Each row of a before or after table is a point. One or more steps were done to the points. Then noise was added and the rows were shuffled. The steps act on how far a point lies along the listed directions, d1 being the first. What was done? A step turns or swaps two directions, mirrors them in a line or flattens them onto one, adds a multiple of one to another, or multiplies one. Angles are multiples of 10 degrees, from the lower direction toward the higher: turns from -170 to 170, lines from 10 to 170 but not 90. Use the fewest steps. Two steps may share a direction if one is a turn and the other turns, adds or multiplies; they go together, in the order done. Otherwise the lowest direction goes first.

Directions:
(1): [5.2 1.0]
(2): [-1.0  5.2]
Before (8 x 2)
[[ 0.8  2.2]
 [-6.2 -0.7]
 [ 5.8  5.3]
 [-0.9 -4.7]
 [ 1.3 -3.5]
 [ 5.1  6.5]
 [-2.0 -2.4]
 [ 2.5  0.1]]
After (8 x 2)
[[ 4.6  7.6]
 [-1.0  2.6]
 [ 2.8  7.4]
 [ 1.6 -5.4]
 [-4.1 -2.8]
 [-1.3 -2.8]
 [-4.0 -0.1]
 [ 1.7  1.8]]
Steps: swap d1 and d2

Directions:
(1): [-5.3 -6.0 -0.6  1.8  0.9  4.0]
(2): [-2.2  1.0 -8.2  0.6 -2.5 -2.3]
(3): [ 0.6 -1.5  1.6 -2.2 -8.5  1.6]
(4): [ 6.8 -3.0 -3.6 -0.1  1.0  3.9]
(5): [ 2.1 -5.0  1.1  4.1 -0.9 -6.1]
(6): [-0.5 -3.5 -0.6 -7.8  1.9 -2.9]
Before (12 x 6)
[[  3.5  -1.3   4.7  -0.9  -1.1  -1.3]
 [  2.7   3.3   0.9  -6.7   1.0  -1.5]
 [  0.9   2.5   0.8   0.5  -0.3  -0.3]
 [  5.4   0.0  -2.4   8.0  -1.2  -5.7]
 [  2.1   0.2   1.9  -3.2  -1.4   3.7]
 [ -2.7   3.5   2.5  -2.9  -3.7   1.5]
 [ -7.4   0.1 -10.3   2.8  -4.0  -1.3]
 [  3.4  -3.2   6.2  -5.4  -1.1  -1.4]
 [  2.1  -1.2  -0.3   6.1  -8.7  -7.2]
 [  3.1  -2.3   0.0  -0.5  -9.8   0.2]
 [  2.9   0.1  -2.7   6.2   2.2  -2.6]
 [ -0.2  -3.6   2.9  -3.9  -6.1  -1.3]]
After (12 x 6)
[[-1.7  6.5 -9.4  2.7 -5.1 -3.6]
 [-1.1 -1.5  1.8 -5.7 -5.8  1.2]
 [-1.4 -7.3  0.4 -1.3  0.9 -2.8]
 [-0.1 -1.7 -0.4 -1.5 -9.1  4.4]
 [-6.5  1.7 -2.3  1.0 -5.9  9.0]
 [-0.4 -4.9  4.6 -6.6 -0.5  1.8]
 [-0.9 -2.7  3.6 -2.5 -0.1  3.7]
 [-1.8  2.1 -3.0  3.5  3.3  4.6]
 [-0.8 -1.5  0.8  1.9 -0.1  0.3]
 [-4.5  1.3 -3.7  4.0  1.3  8.8]
 [ 3.0 -3.3  2.6 -0.8 -1.9 -1.0]
 [-0.3 -1.9  3.0  1.0 -4.2 -3.3]]
Steps: turn d1 and d5 by -160 degrees; turn d2 and d6 by -10 degrees; multiply d4 by 0.7

Directions:
(1): [ 1.7  4.3  4.5 -0.4  0.8  3.7 -2.1  1.3 -4.0 -8.0  5.2 -0.9]
(2): [-5.1  2.7  6.1  0.4 -4.8 -0.9 -5.8  3.4  0.5  2.5 -4.0 -2.7]
(3): [ 0.4  2.8  5.2 -6.5  1.1  0.7  5.4 -4.0 -4.1  2.0 -4.6  1.8]
(4): [-3.8  6.7 -2.1 -5.0  0.2 -2.6  1.4  2.0  6.6 -1.0  3.2  3.8]
Before (12 x 12)
[[-1.4  2.6  3.9 -5.6  0.7  2.0  2.5 -4.7 -1.5  3.9 -4.1  3.2]
 [-1.6 -0.3  1.1 -6.3  2.3 -3.2  3.2 -3.6  0.8  3.2 -5.8  4.0]
 [-4.4  7.2  8.8 -0.3 -5.2  0.1 -4.6  4.2  0.3 -1.4  0.0 -2.2]
 [ 3.1 -2.4 -5.1 -3.7  3.3 -2.0  8.4 -6.0 -0.2  6.5 -4.0  4.9]
 [-5.2  7.1 11.6 -4.6 -5.1  2.2 -7.1  2.0  0.5 -1.0 -3.1 -1.8]
 [ 2.2 -2.7 -1.4 -1.7 -0.5 -2.9  4.5 -3.9 -1.4  9.3 -6.9  0.8]
 [ 1.7  1.7  0.0 -3.2  2.4  1.5  4.1 -1.1  0.1 -2.7  1.5  1.7]
 [-4.7  7.0  6.5 -1.7 -0.6  2.1 -7.1  4.8  1.6 -5.1  3.6 -2.5]
 [-0.5 -0.1 -5.0 -3.1  3.0  0.9  0.5 -0.4  3.2 -1.6  3.7  2.6]
 [-1.8 -1.2 -3.4 -1.5  2.5  0.5  3.8  0.2  4.4  0.4  3.4  1.0]
 [-3.8  2.5  2.0 -2.4 -2.1 -2.6 -3.8  1.3  2.7  0.2 -1.2 -1.4]
 [-0.8  4.3 -5.8 -6.0  2.7 -1.4  3.6 -0.9  8.7 -0.5  2.8  3.9]]
After (12 x 12)
[[-1.5 -0.7 -3.5 -0.5  2.8  1.3  2.3  1.3  4.5 -1.9  5.0  0.6]
 [-3.8  0.8 -0.5 -1.5 -1.8 -3.2 -3.7  1.0  4.2  1.5 -1.2 -1.0]
 [-6.6  5.1  5.1 -0.2 -2.8 -0.5 -9.0  6.2  4.5 -1.0  1.1 -3.4]
 [-1.1  1.9  2.9 -5.3  1.0  2.0  2.7 -4.8 -0.8  4.1 -3.4  3.2]
 [ 5.3 -1.4 -4.8 -3.4  5.1 -0.1  8.7 -6.5 -2.1  2.4 -0.6  5.1]
 [-0.4  0.3 -4.8 -2.0  2.4  1.5 -1.4  0.9  3.4 -3.8  5.8  2.0]
 [-6.9  4.3  8.5 -3.4 -6.7 -0.3 -6.9  2.2  3.4  4.3 -6.4 -1.6]
 [-0.4  4.2 -7.4 -2.9  2.5 -0.6  0.8  1.2  9.6 -3.9  6.2  2.7]
 [ 4.5 -2.8 -2.4 -2.7  1.5 -1.8  7.3 -5.4 -2.6  7.2 -4.9  2.0]
 [ 1.1  2.5  0.9 -2.3  1.7  2.2  2.7  0.0  0.0 -3.5  2.0  0.8]
 [-6.0  5.0  6.3  1.0 -6.4 -2.5 -4.9  4.3  3.1  3.1 -2.7 -2.4]
 [-0.2 -1.0 -0.8 -5.8  3.2 -2.7  3.1 -3.3  1.1  1.8 -4.1  4.5]]
Steps: turn d1 and d2 by 30 degrees; add -0.5 times d4 to d3

Directions:
(1): [ 3.7 10.1 -0.6  2.8 -4.2  1.7  2.7 -1.7 -7.4  4.5  7.6 -0.4 -0.4  1.4
  5.0 -1.6 -1.3 -2.3 -0.8 -0.2 -1.2 -2.4  2.4  1.9]
(2): [ 1.8  2.2  0.2 -6.0 -0.1 -0.4 -2.8 -9.4  1.0 -5.3  0.3  4.6 -1.3 -0.2
 -2.8 -2.6 -2.6 -7.3 -0.4 -1.6 -1.3  4.7 -1.2  6.7]
(3): [-4.2 -1.1  0.7  2.3 -1.0 -3.0  4.1  1.1 -6.5 -4.5  0.5  5.1  8.0 -2.1
  0.0  3.2  0.6 -3.0 -2.9 -5.5  3.7 -2.8 -7.2 -0.1]
(4): [ 6.6 -4.9 -4.3 -0.9  4.8 -4.0 -5.9 -2.2 -4.0  2.2  3.1 -1.3  2.3 -3.3
  2.0  0.0 -9.4  2.5 -1.2 -1.7  3.5  0.5  0.4 -3.2]
(5): [-0.9 -4.4 -2.7 -1.1  2.0  4.9  1.6  0.6 -2.2  4.9 -4.4  3.9  1.0 -5.7
  2.3 -4.5  3.6 -1.7 -1.1 -1.9  5.2 -2.3  7.8  6.6]
(6): [ 5.9  2.6  2.7 -2.4  0.1  0.7 -1.7  1.4 -1.8  0.9  0.2  1.7 -2.6  4.5
 -7.0 -2.4  4.0  3.4 -5.1  3.0 10.6 -1.1 -3.8  0.2]
Before (10 x 24)
[[ -1.3   2.1   0.3   1.5   0.6   1.1   2.6   1.6  -1.6  -0.6   1.9  -1.1
   -0.1  -3.4   3.3   3.9  -1.3  -0.1   0.0  -2.3  -3.8  -1.4   0.0   0.0]
 [  1.3  -6.2  -3.1  -1.8   4.5   1.5  -5.5  -1.0   2.6   3.2  -3.6  -0.7
    0.3  -4.6   2.4  -2.5  -4.2   0.7   2.0  -2.5   3.5   0.8   5.5  -0.5]
 [  2.6   2.0   1.4  -2.9  -0.2  -2.7  -3.0  -0.4   5.3  -1.2   2.1  -3.1
   -1.8   0.0  -1.8  -1.9  -4.9   2.4   1.2   3.2  -3.1   1.3  -0.5  -3.3]
 [  8.9  -9.7  -4.7  -7.1   8.0  -9.7 -10.6  -6.8  -2.5  -5.3   4.2  -2.0
    3.2  -5.3  -0.9   2.6 -16.3  -0.5  -2.8  -4.5   5.4   4.1  -8.6  -5.3]
 [ -6.4  -0.8   1.9  -0.5   1.8  -1.4  -0.1   0.9   4.9  -2.2  -1.4  -0.8
   -2.8   3.6  -1.5   3.6  -1.4  -1.6   1.5  -0.1  -6.5   1.5  -1.3  -2.3]
 [  0.4   2.0   0.5  -7.3   1.1   0.8  -3.1 -12.5   3.4  -5.8  -0.3   7.0
   -1.4  -0.3  -4.0  -1.9  -1.5  -8.2   0.8  -2.8  -3.1   5.4  -0.3   9.9]
 [ -2.8  -2.1   3.1  -1.2  -0.1  -1.7   0.1   0.5   6.1  -7.3  -4.3  -1.4
    2.8   2.0  -3.3   3.1   1.6  -4.6   1.3   0.4  -3.3   2.8  -3.0  -0.5]
 [ -3.0   0.9   0.4   1.0  -1.5   2.3   3.1  -0.3   1.8  -1.1  -3.7  -4.6
   -0.6   0.0   1.0   2.1   2.3  -2.0   1.7   2.8  -2.6   1.1   1.3  -1.2]
 [  9.1  -7.6  -2.3  -1.7   5.7  -2.2  -6.5   0.6  -4.7   5.4   0.7   2.3
    0.5  -3.8  -4.0  -4.2  -4.3   6.9  -4.4   0.5  18.7  -1.5   2.3  -0.5]
 [ -0.4   0.6   3.9  -1.1  -2.5  -0.6   0.9   1.2   6.9  -3.4  -2.4  -5.1
   -1.3   4.4  -2.0   0.3  -0.3   0.4   1.8  -0.8  -1.9   1.2   0.6   0.6]]
After (10 x 24)
[[ -6.2  -2.3   1.2  -0.3   3.3   0.5   0.4   3.0   5.4   0.5  -2.9  -1.0
   -3.4   3.1  -0.8   2.5   0.3   0.2   1.6   0.9  -5.3   0.2   1.6  -1.9]
 [  0.1  -0.7  -0.4   1.2   2.7   1.0   1.6   3.2  -1.3   0.6   0.7  -1.8
    0.3  -4.0   2.3   3.8  -1.6   2.7  -0.6  -1.4  -0.6  -1.7   0.0  -1.5]
 [  3.9  13.2   4.4   0.7  -7.3   2.4   3.4  -3.8  -7.6   1.5   7.4   5.5
   -2.4   4.0  -3.0  -4.5   4.1  -4.3  -3.8   1.2   8.9  -1.6  -0.6   7.9]
 [ -4.8  -1.1  -1.9  -3.2   1.0  -0.2  -1.5 -10.3   4.6  -5.3  -0.4   4.0
    1.5  -3.8   2.7   0.9  -4.7  -8.0   4.8  -4.9 -11.1   4.4   1.4   6.4]
 [ -0.8  17.7   2.0   0.6  -9.8   5.9   8.8  -5.0  -6.1   1.8   9.7  -0.5
   -3.5   1.6   8.0  -2.1   2.8 -10.8   0.6  -1.0  -7.2  -1.8   2.3   8.2]
 [ -2.4   7.1   2.4   2.6  -4.2   3.1   2.2   0.4  -0.5   2.0   1.2  -0.7
   -0.5   1.6   3.7  -0.5   2.5  -2.2   2.2  -1.5  -1.6  -1.7   1.5   0.0]
 [  1.2   5.2   1.8  -2.0  -1.8  -0.3  -0.5   0.0   4.7   0.2   2.4  -3.5
   -3.0   0.6  -0.6  -3.3  -2.3   1.1   1.6   3.8  -4.6   0.4   1.9  -1.3]
 [  0.0  -1.4   3.6  -1.4  -1.4  -0.8   0.0   1.3   7.6  -2.6  -2.9  -5.8
   -1.6   3.1  -1.9  -0.2  -1.0   0.7   2.4  -0.7  -1.0   1.2   1.8   0.3]
 [ -3.6  -2.3   2.3   0.0  -0.3   0.5   1.6   2.0   6.2  -3.8  -5.2  -1.9
    1.9   0.4  -0.7   1.9   3.8  -4.6   2.0   1.0  -3.8   1.9   0.9   1.0]
 [ -0.7  -3.2  -0.6   0.1   0.8   0.6   0.4   0.7   2.2  -1.0  -4.6  -5.1
    0.4  -0.4  -0.4   2.6   0.4   0.4   0.8   3.3   0.3   1.4   0.8  -3.9]]
Steps: mirror d1 and d4 in the line at 40 degrees; turn d2 and d6 by -40 degrees; flatten d3 and d5 onto the line at 30 degrees
